Rows are points. To make a cloud, some directions were put in groups of two or more. Within a group, all points are equally far from the middle, so they leave a hole (a ring in 2 directions, a hollow ball in 3). The other directions are filled evenly. Then the cloud was stretched, turned, moved and blurred a little. Count the holes, and give their numbers of directions, smallest first.

Cloud, 19 rows:
[[ 0.7  5.9  0.2]
 [-1.2 -2.8  1.3]
 [ 3.5 -3.0  3.4]
 [ 3.1  0.2  7.1]
 [ 1.5  3.8  6.2]
 [-2.5 -1.2 -8.7]
 [-2.3 -4.1  3.8]
 [-0.4 -2.4 -3.3]
 [-0.5 -1.9  5.9]
 [ 3.5  3.7  8.9]
 [-1.2 -2.0 -0.3]
 [ 4.9  3.8  2.7]
 [-2.9  0.2 -0.9]
 [ 6.8 -2.1  7.2]
 [ 5.7 -1.4  7.2]
 [ 0.8 -0.8  4.3]
 [ 0.7  1.7 -5.3]
 [-4.4  1.2  2.8]
 [-5.8 -0.1  3.6]]
Holes: 0

Cloud:
[[-3.1  0.6 -6.2  1.1]
 [-3.0 -5.7  2.7 -4.3]
 [ 1.1  3.7 -2.8  4.0]
 [-4.5  1.7 -2.5 -5.4]
 [-1.7 -6.1  2.5 -2.6]
 [-2.8  0.0  1.8 -6.6]
 [-3.3  4.9 -2.7  5.4]
 [-7.1 -3.3 -1.6 -4.3]
 [ 2.4 -0.6  1.3  4.3]
 [-3.5 -3.1  4.8 -5.4]
 [-3.8  5.6  5.1  2.3]
 [-4.7  7.1 -0.3  0.1]
 [-2.1  6.3  1.7 -2.4]
 [-3.2 -0.2 -2.4 -5.9]
 [-5.8  4.8 -2.2  4.4]
 [-0.3  4.9  1.7  6.2]
 [-1.1  3.3  5.6  5.5]
 [-1.9 -0.1 -0.1 -6.3]
 [-4.2  5.1 -5.3  1.0]
 [-2.9  7.5  0.4  3.5]
 [ 2.7  3.9  3.7  4.5]
 [-7.1 -0.4  0.4 -5.5]
 [ 3.1 -1.2  3.3 -2.3]
 [ 0.9 -2.9  0.0  3.4]
 [-5.4  3.5  0.1 -4.9]
 [-3.8  3.3  2.5  6.2]
 [-5.6  0.2  0.4  5.4]
 [ 0.1  1.9  0.4  6.6]
 [-3.5  2.7  0.9 -5.7]
 [ 2.1  1.0  5.4  4.6]
 [ 0.7  5.4  2.9 -2.1]
 [-7.9 -3.3 -1.9 -0.7]]
Holes: 1 (4)
